Every row gives one point. Any point is a mix of the corners, with weights that add up to 1. It lies inside the corners' shape when no weight is negative. Is each point inside? If not, which corners have a negative weight?

Corners:
(1): [ 0.8  5.8 -1.6]
(2): [-36.3   2.3  -8.2]
(3): [ 15.5   5.3 -21.4]
(4): [ 15.1  -7.9 -13.7]
Points:
[ 12.6  -2.6 -15.7] => inside
[-29.2   1.9  -8.9] => inside
[-22.4   2.2  -8.3] => inside
[ 24.8  -2.3 -10.2] => outside (2)
[-9.0  4.0 -8.0] => inside
[-3.8 -2.9 -8.9] => outside (3)

Corners:
(1): [  6.2  -3.2 -15.7   1.8  -5.1  -6.2]
(2): [-2.4 -4.7 32.6 -0.2  0.3  1.9]
(3): [-23.6  -0.1  23.6  -7.3   6.1  21.5]
(4): [ 35.2  14.7  -5.9   0.8 -15.4   7.5]
(5): [-17.9 -25.2  19.5  -2.1  17.8  23.0]
(6): [ 20.1   5.4 -15.8  30.9 -24.0   3.6]
(7): [ -8.4 -28.4 -11.3 -13.3 -30.8  -1.7]
Points:
[ 16.6  -2.8 -15.5   9.7 -25.4  -5.2] => outside (3, 5)
[  9.8   5.7 -14.5   8.4 -17.8   3.8] => outside (2, 5)
[ 9.2 -3.9  3.1  7.7  3.8  5.1] => outside (3, 7)
[-12.4 -14.8  -5.5   0.3  -3.6   8.0] => outside (2, 4)
[-7.3 -2.1  6.0 -1.1 -1.6  9.4] => inside
[ 1.4 -4.2  2.2  0.8 -3.6  0.3] => inside

Corners:
(1): [-14.7 -12.5 -25.6 -13.0 -17.6 -24.6  30.8 -17.8]
(2): [-10.6  17.2  12.8   0.5 -16.2   0.9  -4.4   0.6]
(3): [-17.2  48.6   8.4   0.5  14.1  -0.2   2.8 -10.9]
(4): [  9.2   8.2  16.5   9.6  -6.8   4.2 -42.6 -10.5]
(5): [  6.6 -22.5  17.5   3.5   4.0 -11.8  -3.1   5.0]
(6): [ 25.0 -11.8  -5.1  -3.6 -22.2  21.2   1.0  -1.5]
(7): [  0.9 -15.6 -23.3 -11.0   3.7 -11.4   4.7  17.3]
(8): [-32.6   2.7   4.1  -3.3  27.4   3.7  -7.5  -4.8]
(9): [ -1.1  -0.3   9.8 -28.7   4.1  -1.6  -2.9   2.5]
Points:
[ -4.8   8.4   3.5 -10.5   6.3   4.1  -9.2   2.3] => outside (1, 5)
[ -3.2  11.4  -9.5 -11.6 -11.5 -12.2  -0.7  -7.1] => outside (5, 6, 8)
[ -3.3   2.3   2.0  -3.5 -10.9  -2.2   0.5  -3.2] => inside
[-1.4 10.3  3.5 -4.4 -2.0  4.8 -9.1 -5.0] => outside (5)
[-0.2 -4.8 12.2 -0.8 -2.1 -4.7 -0.5 -4.7] => outside (7)
[-25.7  62.2   2.9 -10.2  29.4  12.8   7.6   3.0] => outside (1, 4, 5)
[-11.0  15.7   7.4  -2.1   9.3  -2.0  -1.3  -4.5] => inside
[-5.6  6.1 -5.3 -4.9 -7.6 -1.8 -2.8 -8.2] => outside (5)

Corners:
(1): [ -8.6  -1.5  27.6 -12.1   7.3   6.2   3.3  -2.7  -3.5  -7.6 -15.6]
(2): [ -3.6  -8.8  -7.7 -26.6  11.3  -0.9  -7.6 -20.6   5.9  13.1 -13.6]
(3): [ -7.9 -18.3  -1.6  -6.0  14.0 -27.6   8.6 -24.1  14.3  -9.3 -15.8]
(4): [ 14.3 -21.1  15.6 -10.7  13.9 -11.0   0.7  -4.6  -7.6 -27.7   0.5]
(5): [ 14.6   8.7   0.1  -2.1   2.3  16.7  10.6   1.7 -10.8  38.7   7.2]
(6): [  5.7 -20.6  -9.2  -1.2 -25.8  -9.0  24.2  10.2 -32.5 -36.2 -25.4]
(7): [-11.9 -11.0   0.6  -0.1   7.0  10.7  -0.7  11.7  -6.9   2.9   8.3]
(8): [ -4.8 -23.1  30.7  -0.9 -30.1   2.1  28.3  -8.5 -13.8 -14.7  13.4]
(9): [ -6.9   5.9  -4.8 -13.6  -1.2 -15.0  11.3  19.4   9.6   7.9   9.1]
(10): [ 16.3  25.4 -22.5 -16.9  29.9  14.9  -2.0 -30.4  -9.0  12.5  -4.6]
(11): [-17.3  -7.8  10.4  -0.7  -6.8 -31.9   1.1  19.9 -15.5   7.6   3.9]
(12): [ 20.6  12.2 -16.9   1.0   4.6 -13.4 -18.1  -3.9   3.8  -6.4  -2.7]
Points:
[  2.7  -6.1  -3.1  -8.0   4.8  -5.4   5.7  -5.9  -3.4  -9.1 -13.9] => outside (8, 11)
[  2.4  -1.1  -5.6  -6.6  -6.0  -9.8  10.6  -5.0  -7.7  -0.1 -10.1] => outside (4, 7)
[ -4.7 -10.6  -7.2 -11.8   7.4  -2.0  11.0  -0.1 -10.5   0.5  -5.7] => outside (1, 8, 12)
[ -9.1  -8.4   3.3   8.2 -25.6  -8.3  24.5   4.9 -12.5   4.3  12.2] => outside (1, 2, 4)

Corners:
(1): [-17.4 -31.9  -3.2  36.6  12.9  19.4   4.7  16.8  10.7   6.4  21.7 -31.4]
(2): [ -8.3  32.8  -0.8  -5.5   0.0  -3.5 -12.2  -2.8  25.7  -0.2   1.9   8.0]
(3): [ -2.5 -21.8   2.9   3.3 -14.9   9.4   6.6   9.7  17.2  20.0  10.1 -28.5]
(4): [-14.3 -29.7  10.6   6.4 -12.3  16.7 -15.2   5.6   3.0  11.2  16.5 -33.6]
(5): [  9.0   6.8 -18.1  -8.3 -19.5  11.0 -15.2 -17.0  -0.4  -2.6 -17.1  16.1]
(6): [  0.6  -1.3   7.6  10.2 -13.7  -1.7 -20.6 -20.6  21.1  10.5 -10.7   6.3]
(7): [ -9.2  11.7  14.3  20.7   6.7  -9.4  10.1  17.0 -21.2  16.8 -10.8   2.4]
(8): [  8.6  -1.7   9.3  -4.8  23.5 -11.9  -5.3  24.8 -15.9  13.3 -10.3  11.9]
(9): [-12.7   2.6  -7.1 -13.5 -13.3  -7.2  -9.9 -29.9  20.6   5.9   8.0  10.8]
(10): [ -1.8   7.0  18.7  -5.3  -8.6  21.1  -4.4 -12.5  14.4 -13.2  -9.8   7.4]
(11): [  0.1  -2.0  18.7   4.1   8.1 -29.1  -2.0  37.0  -7.4  -9.3   4.6  -8.6]
(12): [ 11.7   5.1   3.2  21.6  12.8  -6.6   1.7  21.5 -22.4   3.0  20.0   3.8]
(13): [  2.9  20.1  -3.7  17.5   7.9  12.3  -4.0 -20.6   5.0  -5.8  -2.7 -13.6]
Points:
[-1.1  5.2  2.7 10.4  2.4  2.6 -6.8 -3.9  6.9  2.1 -0.7 -5.3] => inside
[-4.4  0.3  1.4 13.2 -2.6  7.0 -3.6 -3.8  6.0  6.1  5.1 -6.7] => outside (8, 11)
[-20.3 -12.2   8.7  25.1  14.8  -5.5  -1.7  14.7   7.4   6.3   7.5 -18.1] => outside (3, 5, 10, 12)
[ -4.4  -8.4   2.3  12.8  15.5  12.1   1.2  14.7   6.0   3.9  33.6 -17.9] => outside (5, 6, 7, 11)
